Each row is a point. To make a cloud, some directions were put in groups of two or more. Within a group, all points are equally far from the middle, so they leave a hole (a ring in 2 directions, a hollow ball in 3). The other directions are filled evenly. Then the cloud was stretched, turned, moved and blurred a little. Count the holes, and give their numbers of directions, smallest first.

Cloud (22 x 3):
[[ 32.0   2.5  -2.1]
 [ 21.3   2.3 -18.7]
 [ 26.2  -9.5 -16.6]
 [-18.0  -1.9   5.6]
 [ 26.5 -20.6  -5.2]
 [  4.3  -1.6 -34.7]
 [-19.6  -9.0   2.0]
 [ 22.1   5.4 -15.3]
 [ 11.5  30.5   5.4]
 [ 17.9  -9.3 -30.4]
 [-27.6 -18.0 -20.0]
 [ 26.1 -20.9 -12.0]
 [ 20.2  25.9   2.0]
 [ 22.8 -28.0 -13.5]
 [  2.6 -13.5  26.3]
 [-12.0  15.2  10.9]
 [-10.1   7.0  25.9]
 [ 31.3  -2.4  -4.0]
 [-11.4  14.4   1.4]
 [-16.6   2.9 -17.1]
 [ 34.4  -4.8  21.5]
 [ -5.2  -0.9 -35.1]]
Holes: 1 (2)

Cloud (28 x 4):
[[-11.7  10.8 -20.5  23.2]
 [ 20.7   3.3  -0.5 -31.1]
 [ 20.1  19.1 -21.0   7.7]
 [  9.4 -22.7  -7.7 -25.4]
 [  6.8  21.3 -20.9  17.1]
 [  3.1 -22.2  27.9   8.0]
 [ 20.2  18.2  17.5  15.8]
 [-17.7  -8.2 -25.4  11.3]
 [-16.0 -20.0  19.3 -20.2]
 [ -5.1 -25.7   7.8  23.5]
 [ 17.7  -9.9   0.9 -31.5]
 [ 12.5  21.5  16.9 -25.1]
 [-11.7  28.6  15.1 -14.0]
 [  7.4 -21.7  26.2  10.6]
 [  0.8 -25.6  15.3  20.4]
 [ -1.7 -28.4 -16.5 -13.2]
 [  1.6 -19.5  30.1 -12.0]
 [  8.7 -24.8 -11.2 -21.7]
 [-22.4 -12.8 -18.9 -14.8]
 [ 11.0  25.1  24.4   2.6]
 [ 26.9 -13.8 -16.1  -4.2]
 [  6.2  23.3 -22.1 -14.7]
 [  4.5 -27.5   4.4  22.0]
 [-23.5   6.5  15.2  19.7]
 [ 29.0 -13.0  -4.3  14.6]
 [-17.8 -13.7   1.2  27.7]
 [ -5.3  24.5   9.7  23.2]
 [ 11.6  23.1  19.3 -21.2]]
Holes: 2 (2, 2)

Cloud (50 x 6):
[[ -6.0   3.0   2.6 -40.8  25.0  15.3]
 [ -8.0 -34.1   3.0   4.0   2.4  11.6]
 [-16.8 -11.9   7.0  -8.3 -11.1   7.5]
 [  7.2 -21.0  13.3  21.3  35.6   5.0]
 [ -7.0  30.3   9.1 -32.9  20.9   9.4]
 [ 29.4  -3.0  19.0  14.3  -4.7  -3.9]
 [-10.2  17.8  33.2 -17.1  13.1  -3.8]
 [  5.1 -16.2  -3.9  -2.4  40.0 -12.9]
 [ 19.0 -21.5  19.5  22.9  25.2  -9.0]
 [ 13.9 -11.7  -8.8 -22.5 -10.0 -11.5]
 [  2.3   4.3   9.4 -31.5 -13.0  -4.2]
 [  2.4 -14.0  20.2  -1.6  41.6  11.7]
 [-13.6 -18.6 -24.3   3.4   9.4  15.6]
 [ -5.0   7.9  21.0  -4.5 -13.9   5.8]
 [ 27.1 -20.8  18.7 -15.2  -5.6   3.9]
 [ -8.5 -13.6 -12.7   0.0 -12.1   3.6]
 [ 17.6  16.2  18.8  -7.9 -13.6   3.1]
 [-12.4  27.7  16.2 -13.7  30.2   7.9]
 [ 11.3  21.1 -14.0   2.2  22.6 -21.2]
 [ 19.9 -16.1 -11.1 -11.3   2.2  24.3]
 [  7.1 -24.1  33.6   4.9  25.6  -0.2]
 [-24.0  12.6  12.8   7.4  16.5  20.1]
 [ 20.0 -14.0  -5.7  30.8  15.0  11.2]
 [ 31.3 -13.6  32.5  -4.7   1.9  -5.4]
 [-17.6   7.7 -13.5  -4.8  33.7   3.3]
 [ 13.0  -7.6  -1.1 -28.4  12.8  29.8]
 [ -1.3 -34.2  11.3   9.9   7.7  17.0]
 [ 34.0 -10.8  -9.5   5.7  31.1 -10.6]
 [ 32.8  18.1  18.2 -20.7   3.4  15.0]
 [ 13.4 -11.0 -14.5   5.2  31.5  22.3]
 [ 25.4 -15.3   4.1  -9.4  -4.8  21.1]
 [  4.3 -29.9 -11.0  -1.0  -6.1   6.8]
 [ 10.0 -17.9  29.8 -20.4  25.8 -13.0]
 [  4.6  10.3   5.1   9.9  22.1  35.8]
 [ 21.6  13.5 -14.9  19.1  18.2  14.4]
 [ 24.8   2.7  18.2  17.8  37.4 -12.6]
 [ 39.4   2.8  -8.0  13.2  16.9  -3.7]
 [  7.3  29.1  -6.0 -26.5  -2.0  13.3]
 [ 17.7 -21.1  13.9   7.3  -4.9  20.6]
 [  8.4  33.5  24.0 -21.6  21.4  16.7]
 [ 39.5  -7.7   4.9 -28.5   9.5  -8.7]
 [ -4.2 -10.6  22.8 -29.5  30.6   8.9]
 [  5.4   8.9 -34.4  -9.6   7.7  -1.9]
 [ 14.2 -32.5  19.6  13.2   8.0  -2.5]
 [ 30.0 -17.2 -11.3   2.0  27.0 -16.0]
 [ 24.9   2.5  33.0  13.6  20.8 -17.0]
 [ 36.0  15.5  14.7   5.0  29.0 -18.3]
 [ -9.6 -27.7   2.7   7.6  26.1  18.7]
 [ 25.9   0.3  -9.1 -33.7  24.4  10.4]
 [ 45.3  -0.8  -3.0  -4.2  18.2  -8.5]]
Holes: 2 (2, 4)

Cloud (74 x 8):
[[ -0.6  17.8 -10.3 -22.4 -17.9  -2.5  20.3   2.7]
 [  1.7   3.1  12.3  40.7  25.2  17.7  -0.9  -8.1]
 [ 30.0 -17.2   9.8  26.0  13.6   3.0  -9.1  -1.0]
 [ -1.1   6.5 -31.0  13.6  16.8   6.9  -8.1  38.0]
 [ -4.4  31.6 -21.3  27.5   8.4 -14.3 -34.5  19.4]
 [ -9.0   4.0  19.8  -8.7 -24.7 -24.7 -26.4 -19.0]
 [  6.0  15.9 -10.7  -2.4 -15.4   4.8   8.7 -28.7]
 [-16.1  37.0  -8.2  25.9  -3.3 -24.5  -2.0   2.5]
 [ -6.5 -25.8   1.7  29.9   7.0 -26.1   1.6  15.8]
 [-16.9  18.0  41.5   2.8  21.3  -5.4   3.4 -21.9]
 [ -4.3   9.9 -14.7 -17.9  -4.2  13.3  23.6   2.0]
 [-23.7  16.0  28.5  16.6  22.6   4.2 -20.8  15.5]
 [-30.0  11.6  15.3  38.7   0.6   9.3   1.4   4.1]
 [  4.3  -5.2 -16.5  25.7  -0.4 -13.5 -16.9  44.0]
 [  1.9   6.5 -16.6  -1.0  28.3 -38.1 -23.3  12.4]
 [-27.1  13.4  -3.7  32.1 -11.3  -2.5  12.1  16.9]
 [ 27.4   0.9  14.5   5.4  -3.9   9.6  26.1  14.9]
 [  3.7  15.1  -5.5  -6.6  29.9  24.6 -15.0  -3.9]
 [-23.5  18.7 -14.4  18.5  -1.0 -14.7  24.1   4.2]
 [  9.2  -7.2  -8.9  38.9  30.3  -4.0 -14.5  13.5]
 [-14.4  -3.0  -2.4 -14.3 -18.6 -39.0 -18.8  -9.9]
 [ 16.4   2.3  -0.2  10.3 -22.6 -15.9  -6.0  42.2]
 [  2.1  23.5 -19.8  18.9   7.1  25.7 -16.2  -4.9]
 [ 21.7  -9.1  28.3  -6.0   3.7   6.9 -28.5  -6.5]
 [  1.4   5.7  25.0   4.4 -13.9 -10.6  28.9  26.8]
 [-31.9   2.9 -18.4  -8.4  -4.7   8.2 -13.0  10.6]
 [ -2.7   0.1 -15.7  15.0   2.7 -23.8   4.9 -39.6]
 [-17.3  18.3  -9.3  20.2 -20.6 -15.2  12.9  24.1]
 [-30.8  -1.1  29.0  20.7  -4.5 -13.2  22.1  -6.0]
 [ 15.6  -6.5  17.8  28.5 -20.4  -8.8 -14.2 -24.9]
 [-10.4  -3.7  28.4   1.8 -24.7 -30.1  10.3  15.9]
 [ -7.6  15.9   6.7 -13.1 -22.9 -10.1 -31.9 -12.4]
 [  6.2  35.7   4.2  19.6   3.6  11.4  13.1  -8.3]
 [ -1.3  -2.1  -6.2 -18.7 -26.6  -6.2 -18.4 -19.5]
 [-33.4  21.3   1.7  -4.3  -1.8 -33.0  -9.2 -10.5]
 [  8.9  36.8  -9.9  20.5   1.4   1.7 -21.0  32.1]
 [ 13.9  -6.0  -8.7  27.2  16.0 -36.5  -8.1  19.5]
 [-20.2   5.5 -10.4  11.6  26.6  -0.4 -38.8 -16.3]
 [ -7.9   6.4  20.1  14.6   4.9 -10.8   0.9  45.1]
 [  0.9   2.5  15.3  -0.6  19.3 -32.3 -37.3 -18.6]
 [ -2.1  29.3  -5.2 -13.1  19.3  18.2 -20.0  22.1]
 [-14.4   6.8  20.7  22.7 -14.0 -16.5  31.2  -6.8]
 [  3.9  13.4  44.7  -3.1  16.6  16.6   7.2  -2.9]
 [ -2.3  33.5  11.5 -14.2  14.1  18.9  -5.9  -9.8]
 [ -2.7 -17.5  -4.6  27.8  -4.1 -33.0  -6.2  26.4]
 [ 13.0  35.9  -3.2  -8.9  -8.9  -7.6 -19.9  -9.7]
 [ -4.0   7.6  36.3  14.5   5.5  29.7  -0.9 -14.1]
 [  0.6  -0.4 -16.9  31.1  21.6 -19.4 -10.8  33.9]
 [ -0.8 -39.0   2.5  25.2  -9.4 -13.0  -7.6   1.6]
 [-13.0   4.9  31.5   2.8  30.8  11.9   2.2  16.9]
 [-11.8   4.1  22.6  21.3 -26.7 -32.7   7.3  -1.2]
 [-24.1 -15.5  14.2  22.1  -1.0 -25.3   5.7  19.9]
 [ -4.8 -20.4 -24.0 -12.1   1.2  -5.9 -24.7   7.2]
 [  1.0   9.2 -13.6   4.6   4.8  13.4  -4.8 -36.8]
 [ -1.1 -15.7 -16.3  -8.3  11.8 -25.3   9.2 -19.9]
 [ 29.3   1.4  -8.9 -23.6   5.2  -1.6   0.1  -2.0]
 [  3.9   3.0  -5.3   0.8  39.0 -26.4 -21.4 -13.4]
 [-23.0  -0.7  15.0  29.4 -10.1  23.2 -15.9   2.4]
 [  8.5  -8.2  39.7  -4.4  22.0 -22.2   4.2  -7.0]
 [ -6.6 -21.7  14.3   0.9  16.1  19.7 -10.5  19.7]
 [-29.2   8.6  -4.8  37.0  -4.1 -11.8  11.7  10.2]
 [ 26.5 -14.5 -15.1   9.9 -22.4 -19.9  -4.0  13.1]
 [  3.8 -24.7   7.0  26.4   8.4 -31.1  -2.4  15.5]
 [-34.3  -4.8  24.9   0.1  -3.1 -29.8   7.8  -4.6]
 [ 12.7 -13.0 -36.8   3.2 -10.3  -9.1 -17.8  15.4]
 [-13.5  -4.5  18.8  15.9  27.1  -1.5 -31.1  21.0]
 [  0.4 -26.2  12.5   5.7  17.9   3.2 -27.8  15.2]
 [ -2.7   7.5  27.5   2.2  12.0 -32.8 -35.9   8.1]
 [-23.4   2.3 -21.6   7.6   9.2  15.3 -16.1 -21.5]
 [ -9.0  44.6  -0.1   2.7  24.5  -7.8   1.4  -2.0]
 [ -8.1   0.9  38.1   8.0  19.2 -18.0  -7.1 -36.5]
 [ 22.2  10.3  -4.8  15.4   0.5  22.5  -5.5  34.8]
 [ 21.6 -18.7  33.3   8.7  16.4   2.5   7.5  -6.9]
 [-23.6  19.2  11.1   4.6   7.8 -12.7 -43.9   6.9]]
Holes: 3 (2, 2, 4)
